Each point is reached from the start by the listed moves, each made 0, 1 or 2 times, or once backwards (-1), plus a little noise. Is the number of moves made odd or even? Then give how often each move was made.

Moves:
(1): [0.56 0.12 0.51 0.36]
(2): [ 0.07  0.61 -0.06  0.05]
Start: [-0.17 -0.10 -0.06  0.15]
Points:
[-0.11  0.52 -0.11  0.18] -> odd (0, 1)
[-0.17 -0.09 -0.07  0.16] -> even (0, 0)
[-0.73 -0.21 -0.57 -0.20] -> odd (-1, 0)
[ 0.90 -0.48  1.02  0.83] -> odd (2, -1)

Moves:
(1): [ 0.44  0.08 -0.02  0.02  0.13 -0.26 -0.09  0.00 -0.12  0.04]
(2): [-0.15  0.48  0.06  0.12 -0.12  0.00  0.08 -0.04  0.05 -0.02]
(3): [ 0.14  0.04  0.47 -0.15 -0.03  0.00 -0.03 -0.05 -0.01 -0.08]
(4): [ 0.15  0.08  0.13  0.46 -0.05  0.12 -0.09  0.00 -0.04 -0.16]
(5): [-0.08 -0.01  0.17  0.12  0.48 -0.32  0.11  0.12 -0.16 -0.13]
(6): [ 0.13  0.17 -0.14 -0.16  0.32  0.45  0.11  0.08 -0.04 -0.08]
(7): [ 0.12 -0.13  0.03  0.05 -0.07 -0.07  0.35 -0.11 -0.16  0.10]
(8): [-0.04  0.05  0.00 -0.04 -0.07  0.03  0.12  0.60  0.02  0.17]
Start: [-0.15 -0.01 -0.10  0.08 -0.06  0.16  0.17 -0.33  0.01 -0.39]
Points:
[ 0.19  1.49 -0.18  0.81 -0.18  1.63  0.27 -0.25  0.11 -0.72] -> odd (0, 2, 0, 2, -1, 2, 0, 0)
[ 0.34  0.67  0.30  0.84  1.14 -0.26  0.77 -0.15 -0.68 -0.79] -> odd (1, 1, 0, 1, 2, 1, 1, 0)
[ 0.27  0.22  1.04  1.21  0.55 -0.85 -0.27  0.52 -0.28 -0.88] -> odd (1, 0, 1, 2, 2, -1, -1, 1)
[ 0.98 -0.23 -0.05  0.24  1.04  0.50  1.16  0.94 -0.71 -0.24] -> even (1, -1, 0, 1, 1, 2, 2, 2)
[-0.01 -0.20  1.11  0.15  0.13 -0.66 -0.05 -0.95 -0.12 -0.68] -> odd (0, 0, 2, 0, 1, -1, 0, -1)
[ 0.18  0.28  0.50 -0.02  0.50 -0.36 -0.03  0.43 -0.09 -0.49] -> odd (1, 0, 1, 0, 1, 0, -1, 1)

Moves:
(1): [ 0.34  0.08  0.06  0.12 -0.39  0.13 -0.27  0.11  0.05 -0.02  0.09 -0.10
 -0.17  0.05 -0.23 -0.09 -0.07  0.03]
(2): [ 0.00  0.39  0.16 -0.07 -0.09  0.04  0.10 -0.19 -0.20 -0.26  0.07 -0.01
  0.04  0.07 -0.11  0.00  0.21 -0.16]
(3): [-0.06 -0.03  0.25  0.20  0.05 -0.02 -0.08 -0.06 -0.26  0.26 -0.03  0.14
  0.03 -0.08 -0.17  0.12  0.13  0.07]
(4): [-0.28  0.04 -0.05  0.22  0.05 -0.01  0.01 -0.23  0.00  0.03  0.00 -0.05
 -0.01  0.16  0.01 -0.30 -0.15  0.07]
(5): [ 0.23  0.16  0.07 -0.08  0.23  0.13  0.06  0.16  0.12  0.02  0.08 -0.28
 -0.06 -0.23 -0.08 -0.04 -0.10  0.10]
(6): [-0.06 -0.10 -0.03 -0.11 -0.07  0.26  0.06 -0.02 -0.19  0.04 -0.05 -0.03
  0.07  0.01 -0.01  0.04  0.00  0.01]
(7): [ 0.17 -0.07  0.11  0.02 -0.18 -0.03  0.24 -0.05  0.05  0.17  0.12 -0.23
  0.17  0.16 -0.08 -0.14  0.18  0.08]
(8): [ 0.10 -0.09  0.15  0.09  0.06 -0.04  0.02  0.44 -0.46  0.01  0.22 -0.03
  0.11 -0.03  0.21 -0.01 -0.16 -0.12]
(9): [-0.30  0.09  0.09 -0.07 -0.01  0.00  0.08  0.25  0.17 -0.12 -0.06 -0.19
  0.04  0.17 -0.23 -0.01  0.03  0.11]
(10): [-0.11  0.13 -0.04 -0.27 -0.18  0.14  0.10  0.00 -0.04  0.48  0.08  0.26
 -0.07 -0.08 -0.09 -0.17  0.07 -0.15]
(11): [-0.01 -0.05  0.20  0.02 -0.03  0.07 -0.13 -0.12  0.09  0.02  0.23 -0.04
  0.01 -0.03  0.14  0.00  0.03 -0.15]
(12): [ 0.03  0.04  0.08  0.42 -0.05  0.31  0.32  0.09  0.06  0.03  0.00  0.35
  0.12 -0.09  0.08 -0.10  0.21 -0.03]
(13): [-0.05  0.04 -0.18  0.00 -0.13 -0.01 -0.20  0.01 -0.03 -0.02  0.04  0.00
  0.49 -0.10  0.04 -0.04 -0.05  0.11]
(14): [ 0.13 -0.08  0.02 -0.20  0.28  0.05 -0.09  0.10 -0.07 -0.25  0.33  0.11
  0.10  0.35 -0.02 -0.02  0.22  0.27]
(15): [ 0.06  0.02  0.02 -0.11  0.26  0.03 -0.01  0.19  0.07  0.00 -0.40 -0.08
  0.02  0.06  0.32 -0.11  0.13 -0.04]
(16): [-0.03  0.26 -0.33  0.01  0.01 -0.09  0.03 -0.03  0.06 -0.01  0.02 -0.16
 -0.01  0.22  0.13  0.37  0.08  0.01]
(17): [-0.15 -0.21 -0.22  0.01  0.03  0.01 -0.18  0.13 -0.13 -0.01  0.10 -0.20
 -0.03  0.02 -0.11 -0.06  0.43 -0.10]
(18): [ 0.00  0.04  0.01 -0.05 -0.20 -0.12  0.06 -0.06 -0.07 -0.06  0.04 -0.03
 -0.13 -0.06  0.08 -0.03  0.06  0.37]
Start: [-0.22 -0.03 -0.13  0.08  0.12 -0.34  0.01 -0.41  0.13  0.01 -0.21  0.09
 -0.17 -0.14 -0.39  0.01 -0.03 -0.03]
Points:
[ 0.17  0.67 -0.44  1.24 -0.72  0.54  0.09 -0.92  0.92  0.48  0.31  0.82
 -1.25  0.09  0.57 -0.25 -0.65 -0.05] -> even (2, -1, -1, 2, 0, 0, -1, 0, -1, 1, 2, 2, -1, 0, 0, 2, -1, 1)
[ 0.21  1.63 -0.45  0.79 -0.18  1.43  0.54 -1.10  0.97  0.46 -1.24  0.38
 -1.02 -0.02  0.32 -0.41 -0.23 -1.15] -> even (2, 1, -1, 2, 1, 2, -1, -1, -1, 1, 1, 2, -1, -1, 2, 2, -1, -1)
[-0.65 -0.64 -1.62  1.05 -0.33 -0.81 -1.10 -0.41  0.58 -0.32  0.08 -0.94
  0.87  0.89 -0.33 -0.56  0.24  0.02] -> odd (1, -1, -1, 2, -1, -1, 1, 0, 0, -1, 0, 0, 2, 0, 0, 1, 2, -1)
[-0.07  0.27 -0.03  0.67 -0.45 -0.48 -0.44  1.07 -0.95  0.19  0.43 -0.36
  0.77  1.23 -1.15  0.61  0.41  0.35] -> even (2, 0, 2, 0, -1, 0, 1, 2, 2, 0, -1, 0, 1, 1, 0, 2, 0, -1)
[ 0.02  0.87 -0.80 -0.16  1.04 -0.28  0.36  0.41 -0.65 -1.23 -0.95  0.39
  1.23  0.16  1.21  1.09  0.35  0.67] -> even (-1, 1, 0, -1, 0, 1, -1, 1, 0, -1, -1, 1, 2, 1, 2, 2, -1, 1)
[-0.17  0.48  1.61  0.83  0.30  0.86  1.98 -0.04 -1.12  0.52 -0.22  0.57
  1.15 -0.28 -1.04 -0.44  0.70 -0.14] -> even (-1, 2, 2, 0, 1, 2, 2, 1, 1, 0, -1, 2, 0, 0, 0, -1, -1, -1)
[-0.26  1.26  0.82  0.87 -0.25  0.00  1.21 -0.21  0.33 -0.55  0.93  0.22
  0.89  1.45 -0.23  0.30  1.13 -0.52] -> even (0, 2, 0, 0, -1, -1, 2, 1, 2, 0, 2, 2, 0, 1, 0, 2, -1, -1)
[-0.32 -0.78 -0.24  1.50  0.36  0.21  1.43  0.82 -0.93  1.34  0.34 -0.30
  0.23 -0.45 -0.57  0.20  0.90 -0.56] -> odd (-1, -1, 1, 0, 1, 1, 2, 2, 0, 0, -1, 2, -1, -1, -1, 1, 2, -1)
